Every row gives one point. Each copy is the shape, with its points in the same order, turned, moved and blurred by noise. Say if it was mirrored as well.

Shape (7 x 3):
[[  7.0 -22.5  12.5]
 [-25.8  -1.5 -11.2]
 [  6.5  14.2  -2.1]
 [ -7.7  20.2 -18.6]
 [ -9.9  10.8 -16.0]
 [  7.8 -29.4  -1.8]
 [ -4.6   1.5  -3.8]]
Copy 1 (7 x 3):
[[  2.4 -19.1  22.4]
 [-19.4 -21.5 -17.5]
 [ -2.5   8.7  -4.5]
 [ -9.2   4.2 -23.5]
 [ -9.0  -4.2 -19.2]
 [ 12.5 -27.5  15.4]
 [ -6.8  -5.5  -4.4]]
Copy 1 is: only turned
Copy 2 (7 x 3):
[[ -8.4  -6.0  21.6]
 [  0.3 -13.2 -24.1]
 [ 13.9  18.4  -7.7]
 [ 10.6  15.5 -27.2]
 [  5.0   5.1 -24.7]
 [-24.0  -4.1  15.5]
 [  5.2   1.4  -8.0]]
Copy 2 is: mirrored
Copy 3 (7 x 3):
[[  7.6 -14.4  18.1]
 [-19.3   1.6 -16.6]
 [ 16.1   2.3 -14.2]
 [  3.4  15.0 -27.1]
 [ -1.3   9.9 -19.4]
 [  0.7  -0.7  26.2]
 [  2.0   0.2  -7.5]]
Copy 3 is: mirrored
Copy 4 (7 x 3):
[[  4.3 -23.4   1.0]
 [-21.4  12.0  -8.0]
 [  9.7  13.9  10.8]
 [ -1.7  31.4  -1.1]
 [ -4.1  21.8  -4.1]
 [  7.4 -20.8 -14.6]
 [ -2.4   7.7   1.3]]
Copy 4 is: only turned

Shape (9 x 4):
[[ 17.2 -34.3  -6.8 -11.2]
 [ 17.8   0.3 -11.4   1.9]
 [-41.3  -2.2   6.5 -11.8]
 [ 20.0 -17.2   7.2  -6.6]
 [ -8.5   6.6 -11.8  -8.3]
 [ 17.7   0.6  -9.3  -9.5]
 [ 18.6   3.8  -7.7  -4.8]
 [-23.8   1.6  -5.8   6.5]
 [ -1.0   0.7  -0.6   0.9]]
Copy 1 (9 x 4):
[[  3.7 -26.1  -6.7 -24.7]
 [ -0.1   9.1   3.7 -28.3]
 [ 15.7  14.0 -30.3  22.8]
 [ 14.6 -12.4   6.7 -20.8]
 [  5.8  19.5 -17.9 -12.4]
 [  9.3   7.3  -2.9 -31.2]
 [  8.4  10.7   1.7 -29.9]
 [ -2.9  18.6 -13.9   9.0]
 [  6.7  11.3  -2.3  -8.7]]
Copy 1 is: mirrored
Copy 2 (9 x 4):
[[ 24.2 -20.4 -17.8 -18.0]
 [ 16.1  -0.7  -9.8  11.0]
 [-39.4 -10.2   7.8 -16.1]
 [ 23.6 -13.4   3.3  -5.6]
 [-12.0   5.7 -10.4   2.2]
 [ 15.7   5.2  -8.4   0.4]
 [ 14.1   4.2  -9.9   9.0]
 [-27.5  -7.8  -4.1   6.2]
 [ -2.9  -4.8  -0.6   2.4]]
Copy 2 is: only turned
Copy 3 (9 x 4):
[[ 12.9 -28.1   4.4 -18.0]
 [ 12.3   2.0  -8.9   2.2]
 [-41.6   6.6  20.7  -3.1]
 [ 15.8  -9.2  13.5  -9.2]
 [-14.6   9.5  -3.8  -4.2]
 [ 10.2   6.0  -6.0 -13.0]
 [ 11.2   6.8  -8.1  -5.5]
 [-26.2   4.0   7.3  10.8]
 [ -2.7   3.9   5.5   2.5]]
Copy 3 is: only turned

Shape (14 x 8):
[[  7.3  -2.3  13.8   1.8 -36.1   6.5 -16.9  -1.1]
 [ 11.5  -8.9  -7.6  10.1   5.9 -20.8  19.6   5.4]
 [ -7.8   6.0  -7.3  28.9  12.5   3.7 -10.7  13.1]
 [  2.2  -8.6 -36.7   5.3   9.8   4.2   8.0  -9.4]
 [ 12.2 -11.1  13.8   7.7   8.2  -5.7  -6.2  -1.0]
 [ -2.6  -1.1   7.9  11.8  13.0  -5.3 -16.1  -8.7]
 [  5.1  22.8  16.3  -4.7  10.9  -3.2  -6.1   5.8]
 [-21.6   2.5   6.6   2.1  -6.4   7.8  15.6   8.6]
 [ -6.8  -5.0  12.8  -7.3   7.5 -61.9   4.1   4.5]
 [-16.4  -2.8 -24.6 -10.2  -2.2 -24.5 -16.4  17.2]
 [ -3.0 -12.4 -25.4  -7.3  12.1   5.8  23.9   1.1]
 [  5.0   0.8 -10.3   7.4   3.5   7.8 -12.1  -9.8]
 [ -2.5  -5.4  15.1  -8.0 -26.0   4.9  -3.4 -15.0]
 [ -2.0   2.5  -9.0   8.2 -29.8   5.1  -9.7  -8.2]]
Copy 1 (14 x 8):
[[  5.1 -12.4  -1.9  -6.2 -32.1 -10.9 -23.5   2.4]
 [ 15.2  -1.8  -3.1  22.3  12.5 -25.9  12.2   6.4]
 [-11.5  -2.6  -9.4  35.2   1.7   6.3  -7.1  22.7]
 [ -0.1  -9.0 -28.8  16.7   7.3   1.2  22.3  -1.4]
 [  7.3  -2.3   1.8   9.8   8.4  -6.1 -15.3  -1.7]
 [ -3.7  -1.1  -9.9  15.9   6.5  -0.5 -24.4  -2.8]
 [ -5.1  24.4  -5.2  -3.5   4.3 -10.0 -19.3  14.2]
 [-31.1   1.4   2.8  11.1 -12.6 -19.1   3.2   3.3]
 [  7.3  -9.3  -9.2  12.0  29.6 -57.9 -24.5   7.7]
 [-12.5 -24.5 -32.1   1.6  13.4 -21.8  -1.9  26.5]
 [ -9.4  -2.9 -11.6   2.3  13.5 -10.3  31.2  -3.2]
 [ -0.3  -0.1 -19.4   8.2  -1.7   7.4  -4.5   0.9]
 [ -5.7  -6.2  -1.7 -10.2 -19.3 -17.2 -17.8 -14.6]
 [ -0.7 -10.5 -20.1   3.5 -29.8  -7.1  -8.3   2.2]]
Copy 1 is: only turned
Copy 2 (14 x 8):
[[  4.8   4.3  16.4 -16.1 -22.3   5.9 -27.4  -6.8]
 [  4.2  -5.6   2.8  11.5  -2.8 -21.1  16.9 -15.2]
 [-18.7  -6.9   6.0  21.8   5.1  16.7   0.4  -2.9]
 [  0.8  -7.8 -22.9  -2.5   4.2   5.7  19.9 -21.8]
 [ 16.4 -12.5  20.3   3.8   9.4  -0.9  -5.8 -13.1]
 [ -3.6  -8.0  17.0   3.5  10.9   7.6  -3.1 -20.4]
 [  1.4  12.1  24.6  -2.6  17.9   2.7  -3.5   4.1]
 [-16.9 -14.3  12.6 -14.2  -6.3   0.9  11.4   8.1]
 [-11.4  -3.9  14.6   1.2  27.2 -54.7 -13.9 -10.8]
 [-20.5   1.0 -25.4  -3.5  16.9 -11.3 -16.4  -2.3]
 [  3.9  -7.1 -20.8  -9.3   2.2  -2.7  31.4  -5.5]
 [  4.2   1.3   3.0  -1.4   0.5  22.9   2.3 -20.1]
 [ -0.1  -5.3  18.9 -32.0 -14.7   6.2 -13.0 -16.4]
 [-10.3   3.8   3.8 -12.1 -20.5  12.2 -14.1 -17.6]]
Copy 2 is: only turned
Copy 3 (14 x 8):
[[ 18.8   8.7  20.6  -1.9 -22.8  -8.2 -16.2 -16.3]
 [ -7.2   4.9 -14.0  10.6  -3.8  -6.9  23.7   5.5]
 [-13.8  10.8  -1.7  14.7  14.7   7.3 -18.7  10.2]
 [-12.9   7.2 -26.0  -5.5  -0.5  26.2   8.1  -7.1]
 [ 12.6  -3.8   3.8  11.6   9.4  -4.2   7.0  -4.7]
 [  1.3  -1.3   4.8   1.3  22.4  -2.4  -5.5  -8.4]
 [ 14.3  19.7  17.0  -5.7  19.6  -4.2   5.0  12.4]
 [-17.2   5.6  25.5  -3.2  -8.7  10.1   4.7   8.5]
 [ -8.7 -13.1  -3.2 -14.8  11.2 -47.7  27.6  13.5]
 [-10.0  -7.5 -16.2 -28.5  -3.7  -8.7 -11.4  19.1]
 [-14.0  -0.4 -11.7  -6.5  -7.3  28.3  22.0   7.3]
 [  2.8  10.6  -4.5  -2.7   8.2  12.8  -7.5 -11.2]
 [ 10.6   3.1  25.9 -10.0 -14.6  -0.9   1.2 -22.5]
 [ -2.6  16.2   5.7  -8.9 -18.7   1.6 -15.8 -20.2]]
Copy 3 is: only turned

Shape (14 x 11):
[[-24.1 -24.5   2.7  -1.1   9.9  -2.6  -8.6 -10.2  26.2 -18.7   2.3]
 [ -6.0  -7.3   8.8   1.6  -1.6  -0.4  24.5 -16.8  -8.1  10.7  14.7]
 [ -9.0   9.8  12.9  22.7  -1.1  20.8 -16.4   1.4  -3.6 -23.1   1.4]
 [ -8.0  -5.3  27.9 -15.2  22.0  -3.8  -0.9  11.5 -15.6   4.4 -12.0]
 [-14.0  25.3  -9.7  -9.4  -1.4  -2.3   0.3 -13.0 -12.0   1.3 -12.7]
 [  7.8   2.2  -1.3  -9.7  -6.7  -9.2  -1.1   0.4  -0.9  -4.4   2.0]
 [-11.8 -11.7 -11.8  -3.6 -16.5  -3.6  20.1  -0.6  11.6  -9.8 -19.2]
 [ -4.6  32.4  -3.9   5.6  13.8  -7.4 -15.2  24.8 -11.2  -8.6  13.7]
 [ 17.5  -9.5 -26.9   9.4  -2.4 -34.7  16.4 -18.9   6.1  -7.6 -21.4]
 [ -1.1  36.6 -19.2   0.0 -12.0  27.7 -31.2  11.5  -1.2  -9.2  -3.3]
 [ 14.3  23.3 -14.6   1.5   2.3  17.3   2.1   2.7   0.9  -7.0  -5.2]
 [ -1.7 -12.8 -24.5  20.5  15.7   0.2   7.2  -0.4  -3.7  -8.2  19.6]
 [ -2.6   7.8 -12.4  21.9 -13.4  21.8  -8.9   4.4  29.8   4.9 -10.9]
 [-16.6  -4.2  -8.6  -6.5 -16.6   1.7  -1.4 -13.4 -19.3  12.7  -8.3]]
Copy 1 (14 x 11):
[[-18.6   2.0  -5.0  19.3   9.6  12.2   0.0 -13.2  38.0   5.8  10.1]
 [  2.1  10.2   5.2   5.1  -7.1 -11.7  31.6  -7.2   1.5  -5.1  17.2]
 [ 11.6   4.0  13.2  16.9  -8.6  22.4 -13.6 -15.2   7.2 -15.4 -13.4]
 [-25.4   7.8  -1.8  -8.1  -0.4   2.7  22.6   4.3   8.8 -18.0 -26.1]
 [ -7.0  22.3 -18.1  21.8 -10.5  -3.7   2.7   0.2 -16.2  -1.9 -11.0]
 [ -0.5  20.7 -12.9  -1.9 -12.1   2.5  -0.2   7.9   7.4  -6.1   6.3]
 [  6.9  -4.8 -35.2   9.5  -7.3  -5.2   9.8  -7.4  19.1   4.3   5.8]
 [  6.9  30.3   5.7  16.5   2.6   6.1 -11.9  27.3   1.6 -25.2 -18.2]
 [  0.2  14.7 -30.4  -6.3  -4.8 -41.5 -17.0  -9.9  14.8   3.4  18.7]
 [ 17.7  21.1 -11.8  17.8  -5.2  36.9 -25.8  10.8 -20.5   0.6 -14.1]
 [ 22.9  25.7 -10.7   0.0   1.0   7.5  -7.3  -1.0  -7.6   2.4 -10.2]
 [ 12.9  13.3   1.0   8.0  26.4  -6.0  -3.6  -7.4  10.1 -18.2  20.1]
 [ 24.0 -11.3  -3.7   8.6   2.3  15.0 -18.9   2.2   1.6  24.3  -1.8]
 [-12.9  -1.1 -20.4  13.0 -10.9   2.8   9.9  -3.2 -18.7  -7.0  11.6]]
Copy 1 is: only turned
Copy 2 (14 x 11):
[[-12.0 -10.0  -9.7 -11.6   9.1 -18.2 -30.3  -4.5   3.7  16.4  23.4]
 [ -5.1  -8.7  -0.5  -0.1  13.4   6.7  18.1  -5.3 -11.8  23.4   6.7]
 [-25.9   2.4  11.5   0.4  -9.8  -2.4 -23.8  -4.7  -9.6 -11.6  -8.5]
 [ 20.0   4.4  19.2  -4.5  27.4  -9.0 -11.4  13.5 -20.9  -0.9   1.7]
 [ 12.1  16.2   0.5 -10.6  -1.3   2.0  -4.6 -21.8   6.1   6.1 -19.9]
 [  9.9   3.8   4.8  -9.2 -11.0  -4.1   1.4  -1.8   2.6  -0.6  11.3]
 [ -2.0  11.2 -18.6 -18.3  -8.4 -17.7   3.6   9.7   9.3  24.9   4.4]
 [ -0.3  15.3  14.6   5.5   7.3   4.3  -3.1 -12.7  13.3 -38.7  -0.4]
 [ 32.2   1.5 -28.6  13.1 -23.7 -17.0   8.5  -3.5  17.9  22.2   9.7]
 [-10.7  19.0   8.5 -19.1 -25.7  19.1 -23.0 -11.2  16.5 -27.1 -17.0]
 [ -1.9  16.3   9.4   1.3 -15.1  20.7  -6.1   4.1  15.0   1.8  -4.8]
 [-14.5  -2.9 -24.8  19.9   1.1  15.1  -6.0  -1.6  10.5  -3.3  17.7]
 [-22.4  -3.9  -3.2 -17.9 -18.2   1.3 -13.6   9.5  28.6   4.4 -16.3]
 [  9.9  -0.3 -17.9 -23.4   0.2   8.2   2.9 -11.4 -14.5   6.1 -10.2]]
Copy 2 is: mirrored
Copy 3 (14 x 11):
[[ -7.1 -17.7  -8.1  15.4 -17.2  13.2  -0.8 -10.5   3.1 -19.5  30.3]
 [  2.6  -6.6  -6.7   2.1  18.1   0.4  -3.3 -23.8  11.6  19.7  18.3]
 [-29.4  15.7   2.7  21.4  -1.3  11.9  -2.3  16.3   0.7   7.3   2.3]
 [ -7.5 -23.9  -2.4 -29.0   6.3  -1.9   2.9  23.5   1.2   6.8  14.5]
 [ -3.2  -2.9 -21.0   4.1   3.3  -4.5 -15.2   7.8  32.4   2.5  -9.6]
 [  6.6   2.6   0.4  -3.8 -13.7  -5.1   0.5   7.2  15.5   3.7  10.5]
 [  1.2  -4.5 -18.3   3.1  -6.8  -9.7  19.5 -24.1   8.2  -7.4   4.1]
 [  4.2   3.9  -1.8  14.5  -6.7  -3.7  -7.1  44.5  16.6  20.1   5.1]
 [ 28.4 -11.7   8.8   8.7  -7.1   2.8  23.4 -24.1  40.5 -13.6  -2.5]
 [ -2.0  28.0 -11.6  17.4 -22.3  -8.8 -27.9  25.7   3.6   5.7 -21.6]
 [ 12.2  20.0  -2.4  11.2   2.7 -12.6  -9.5  10.4   8.5  -3.9 -10.3]
 [ 27.8  -0.5   0.0  29.2   8.0  23.5   5.0   1.8   7.8   9.1  20.4]
 [ -3.7  -2.8   4.1  31.4 -15.9  -8.3 -15.2 -10.5 -11.7  -5.8 -17.2]
 [  5.6  -8.4 -17.4  -7.2  -5.3   8.9  -9.1 -13.8  17.8  22.7  -4.5]]
Copy 3 is: mirrored
